Rows are points. Examples show where two turns around zero, p and q, send a point. Where does a point land after both, in the order given? Backwards means that the second turn is done in reverse. Each puzzle has new turns, and all numbers are rounded.

Turn p:
[ 0.42 -0.61] => [ 0.40 -0.62]
[-0.02  0.40] => [-0.01  0.40]
[0.12 0.01] => [0.12 0.01]
[-0.08  0.18] => [-0.07  0.18]
[-0.44  0.02] => [-0.44  0.04]
Turn q:
[-0.29  0.05] => [-0.28  0.10]
[ 0.12 -0.66] => [ 0.00 -0.67]
[0.26 0.53] => [0.35 0.48]
[-0.16 -0.08] => [-0.17 -0.05]
[0.07 0.15] => [0.10 0.14]
Where do these land?
q, then p: [ 0.22 -0.53] => [ 0.10 -0.56]
q, then p backwards: [0.06 0.21] => [0.09 0.20]
p, then q: [-0.28  0.32] => [-0.21  0.37]

Turn p:
[-0.15  0.17  0.43 -0.50] => [-0.26  0.14  0.45 -0.44]
[ 0.14  0.12 -0.27 -0.24] => [ 0.21  0.08 -0.18 -0.29]
[ 0.64 -0.11 -0.09  0.40] => [ 0.64 -0.10  0.01  0.41]
[ 0.12 -0.14 -0.07 -0.02] => [ 0.13 -0.15 -0.03 -0.01]
[-0.11 -0.22 -0.19  0.36] => [-0.06 -0.19 -0.27  0.34]
[ 0.15 -0.36  0.21 -0.12] => [ 0.07 -0.37  0.26 -0.04]
[-0.79  0.53 -0.03  0.12] => [-0.73  0.57 -0.26  0.04]
Turn q:
[ 0.68 -0.52 -0.31  0.03] => [ 0.48 -0.66 -0.35  0.20]
[-0.24  0.34 -0.30  0.34] => [-0.35  0.29 -0.12  0.40]
[-0.03 -0.11  0.02 -0.59] => [ 0.11  0.00 -0.20 -0.55]
[-0.50  0.05 -0.02  0.06] => [-0.48  0.13  0.08 -0.08]
[-0.08 -0.09  0.43 -0.10] => [ 0.06 -0.02  0.37 -0.27]
[0.18 0.32 0.16 0.26] => [0.18 0.24 0.21 0.31]
Where do these land?
q, then p: [-0.20 -0.08 -0.20  0.14] => [-0.25 -0.06 -0.18  0.09]
q, then p: [-0.08  0.02  0.43  0.45] => [-0.21  0.04  0.49  0.33]
p, then q: [-0.22 -0.08  0.47  0.01] => [-0.24  0.03  0.44 -0.16]
q, then p: [ 0.15  0.40 -0.75 -0.34] => [ 0.31  0.33 -0.81 -0.10]
q, then p: [ 0.35 -0.26  0.06 -0.26] => [ 0.37 -0.30  0.05 -0.17]

Turn p:
[ 0.20 -0.25  0.22  0.16 -0.11  0.05] => [ 0.13 -0.31  0.21  0.19  0.03  0.01]
[-0.06 -0.36  0.14 -0.57 -0.11 -0.17] => [ 0.03 -0.28  0.14 -0.46 -0.45 -0.06]
[ 0.03 -0.10  0.11  0.34  0.12 -0.25] => [ 0.02 -0.11  0.14  0.06  0.34 -0.25]
[ 0.08 -0.47 -0.37 -0.32  0.21 -0.07] => [ 0.02 -0.40 -0.27 -0.50  0.03  0.16]
[-0.82  0.14 -0.12 -0.28 -0.15 -0.10] => [-0.68  0.29 -0.11 -0.25 -0.37 -0.24]
[ 0.15  0.09  0.08  0.16 -0.37  0.22] => [ 0.09 -0.04 -0.01  0.45 -0.18  0.05]
[ 0.22 -0.07  0.31  0.19  0.47  0.52] => [0.08 0.00 0.41 0.12 0.36 0.60]
[ 0.20  1.02 -0.37  0.32 -0.07 -0.21] => [ 0.32  0.84 -0.52  0.40  0.24 -0.29]
Turn q:
[-0.36  0.54 -0.18  0.20  0.46 -0.25] => [-0.19  0.31 -0.40  0.10  0.62 -0.27]
[-0.20  0.11 -0.33  0.49  0.42  0.32] => [-0.12 -0.09 -0.27  0.44  0.54  0.31]
[ 0.38 -0.08 -0.29  0.04 -0.36  0.21] => [ 0.35 -0.12 -0.06  0.30 -0.40  0.14]
[ 0.02 -0.40 -0.28 -0.19 -0.19  0.18] => [-0.01 -0.28 -0.17 -0.05 -0.39  0.29]
[-0.20  0.18  0.47 -0.28 -0.30  0.10] => [-0.11  0.48  0.33 -0.28 -0.20  0.07]
[ 0.30  0.07  0.03  0.25 -0.42 -0.38] => [ 0.11  0.00  0.18  0.32 -0.31 -0.49]
[-0.26 -0.45 -0.28  0.26 -0.23  0.40] => [-0.33 -0.27 -0.07  0.34 -0.26  0.51]
[ 0.37 -0.08  0.27 -0.22  0.46 -0.27] => [ 0.30 -0.27  0.17 -0.43  0.31 -0.28]
[-0.05  0.13  0.58 -0.55  0.16 -0.32] => [ 0.00  0.25  0.28 -0.74  0.09 -0.30]
Where do these land?
p, then q: [-0.32  0.25  0.08 -0.07 -0.29  0.12] => [-0.23  0.35  0.01  0.25 -0.13 -0.11]
p, then q: [-0.17 -0.23  0.21  0.09 -0.10  0.19] => [-0.31 -0.02  0.25  0.02 -0.02  0.13]
q, then p: [-0.33 -0.12 -0.61 -0.04 -0.29 -0.08] => [-0.39 -0.13 -0.59  0.22 -0.09 -0.13]
q, then p: [-0.24 -0.07  0.18 -0.26 -0.04 -0.11] => [-0.12  0.16  0.02 -0.18 -0.32 -0.04]
p, then q backwards: [ 0.41  0.10  0.12  0.30 -0.06 -0.32] => [ 0.47  0.27 -0.01  0.21  0.16 -0.15]
p, then q: [ 1.00 -0.02  0.04 -0.14 -0.20 -0.11] => [ 0.77 -0.54  0.25  0.24 -0.23 -0.09]
p, then q: [-0.04  0.05  0.13 -0.10 -0.24  0.30] => [-0.09  0.14  0.18  0.27 -0.17  0.13]
p, then q: [-0.32  0.03 -0.14  0.22  1.23  0.01] => [ 0.07  0.29 -0.31 -0.78  0.85  0.42]

Turn p:
[ 0.55 -0.24 -0.16 -0.03 -0.36 -0.70 -0.34  0.17 -0.10] => [ 0.70 -0.10 -0.22 -0.09 -0.45 -0.40 -0.45 -0.19 -0.02]
[ 0.14  0.35 -0.25 -0.25 -0.12 -0.02  0.45  0.26 -0.36] => [ 0.03  0.20 -0.40 -0.50 -0.02 -0.03  0.28  0.09 -0.38]
[ 0.63  0.04 -0.04  0.49 -0.21 -0.04 -0.01 -0.18  0.17] => [ 0.74  0.01 -0.08  0.36  0.00  0.08  0.21 -0.08  0.05]
[-1.05  0.10 -0.25  0.04 -0.35 -0.23  0.31 -0.57  0.29] => [-0.95 -0.26 -0.53  0.43 -0.20 -0.13  0.36 -0.39  0.31]
[-0.15 -0.80  0.23 -0.34 -0.08 -0.21  0.44  0.10 -0.14] => [-0.14 -0.80  0.12 -0.49  0.10 -0.42 -0.01 -0.03  0.05]
[-0.08  0.30  0.19 -0.73 -0.12 -0.01 -0.62  0.06  0.38] => [-0.21  0.45  0.29 -0.35 -0.55  0.22 -0.34 -0.17  0.52]
[ 0.05  0.24  0.20  0.26  0.58  0.40  0.00  0.15 -0.02] => [-0.04  0.35  0.36  0.16  0.42  0.16  0.09  0.41 -0.14]
[ 0.14  0.19 -0.31  0.42  0.27  0.31  0.30  0.07 -0.08] => [ 0.13  0.15 -0.26  0.20  0.46  0.20  0.22  0.30 -0.24]
[-0.27  0.15  0.18 -0.19  0.17 -0.31 -0.08 -0.42  0.13] => [-0.33  0.22  0.14  0.12 -0.03 -0.32  0.04 -0.35  0.26]
[-0.18 -0.12  0.38 -0.02  0.37  0.00  0.05  0.40  0.12] => [-0.19 -0.04  0.39 -0.09  0.06 -0.21 -0.05  0.50  0.08]
[ 0.26 -0.12 -0.44 -0.12 -0.09  0.39 -0.23  0.00 -0.17] => [ 0.21 -0.01 -0.21 -0.17  0.17  0.50 -0.31 -0.14 -0.12]
[-0.05 -0.10  0.27  0.46 -0.04  0.42 -0.27 -0.04 -0.23] => [ 0.03 -0.17  0.39  0.41  0.04  0.36 -0.03  0.05 -0.35]
Turn q:
[-0.48  0.42  0.12 -0.11  0.26  0.50 -0.65  0.15 -0.14] => [-0.51  0.34  0.13  0.06  0.26  0.53 -0.59  0.34 -0.13]
[-0.45  0.44  0.53  0.38  0.35  0.63  0.19 -0.40 -0.18] => [-0.36  0.51  0.48  0.09  0.20  0.83  0.16 -0.34  0.27]
[-0.18  0.46 -0.13  0.07 -0.05 -0.03 -0.17  0.03 -0.41] => [-0.26  0.39 -0.17  0.29 -0.07  0.15 -0.06  0.03 -0.33]
[ 0.16  0.07 -0.09 -0.11 -0.14 -0.27  0.13 -0.11  0.53] => [ 0.19  0.09 -0.19 -0.16 -0.09 -0.42 -0.02 -0.02  0.41]
[-0.35  0.03 -0.21  0.18  0.29  0.39 -0.02 -0.45 -0.25] => [-0.21  0.04 -0.17  0.10  0.36  0.57 -0.04 -0.40 -0.02]
[ 0.63 -0.37  0.02 -0.07  0.08 -0.42 -0.14 -0.11 -0.19] => [ 0.64 -0.21  0.11  0.08  0.10 -0.40 -0.02 -0.11 -0.37]
[ 0.41 -0.07 -0.34 -0.37 -0.18 -0.05  0.47  0.59  0.43] => [ 0.26 -0.20 -0.37 -0.56 -0.32 -0.33  0.35  0.55  0.14]
[-0.19 -0.17  0.02 -0.18  0.11 -0.32  0.37  0.26  0.23] => [-0.22 -0.15  0.02 -0.23  0.11 -0.41  0.36  0.14  0.14]
[ 0.32 -0.35 -0.18  0.29 -0.29 -0.33 -0.39  0.45  0.10] => [ 0.30 -0.47 -0.08  0.45 -0.22 -0.35 -0.17  0.42 -0.05]
[ 0.13 -0.46  0.26 -0.09 -0.42 -0.10  0.21 -0.41 -0.12] => [ 0.16 -0.34  0.24 -0.13 -0.33 -0.18  0.02 -0.60 -0.06]
Where do these land?
q, then p: [ 0.39  0.78  0.00  0.39  0.75  0.12 -0.20  0.32  0.03] => [ 0.29  0.76  0.05 -0.01  0.15  0.24  0.29  0.86 -0.28]
p, then q backwards: [-0.22  0.04 -0.08  0.00 -0.52  0.00 -0.09 -0.31  0.06] => [-0.18 -0.09 -0.15  0.25 -0.42  0.13  0.21 -0.24 -0.15]
q, then p: [-0.08  0.12  0.51  0.51  0.49  0.67  0.44  0.51 -0.12] => [-0.21 -0.20  0.50 -0.31  0.20  0.42  0.73  0.72 -0.02]
p, then q: [ 0.10  0.05  0.52  0.01  0.29 -0.30 -0.32  0.05  0.11] => [ 0.04  0.30  0.47  0.23 -0.20 -0.36 -0.09  0.09  0.13]
q, then p: [ 0.42 -0.20  0.11 -0.24  0.21 -0.01 -0.17 -0.31  0.04] => [ 0.36  0.24  0.30 -0.18  0.15 -0.10 -0.19 -0.27  0.04]
q, then p: [-0.58  0.09 -0.41  0.05 -0.10  0.07  0.22  0.26  0.12] => [-0.53 -0.23 -0.48  0.05  0.05  0.10 -0.05  0.25  0.14]
q, then p: [-0.29 -0.35 -0.36  0.13 -0.27  0.05 -0.05 -0.37  0.04] => [-0.08 -0.32 -0.20  0.32  0.25  0.13 -0.25 -0.34  0.23]
p, then q: [ 0.13 -0.25  0.24 -0.29 -0.22 -0.38  0.25 -0.50 -0.44] => [ 0.16 -0.03  0.08 -0.14  0.15 -0.41  0.03 -0.80 -0.21]
p, then q: [-0.03  0.12 -0.13 -0.63 -0.15  0.00 -0.22 -0.09  0.13] => [-0.16  0.20 -0.19 -0.34 -0.10 -0.03 -0.48 -0.17  0.19]
p, then q: [-0.10 -0.44 -0.54 -0.30 -0.19 -0.52 -0.10 -0.36  0.09] => [ 0.16 -0.26 -0.52  0.12  0.33 -0.35 -0.51 -0.38  0.19]
p, then q: [ 0.22 -0.21  0.02 -0.09 -0.15 -0.10 -0.31  0.13 -0.39] => [ 0.21 -0.05  0.14  0.05 -0.12 -0.03 -0.37 -0.14 -0.40]
q, then p: [ 0.05  0.23  0.14  0.46 -0.16  0.39  0.55  0.66  0.34] => [ 0.02 -0.37 -0.18 -0.29 -0.30  0.32  0.59  0.66  0.28]
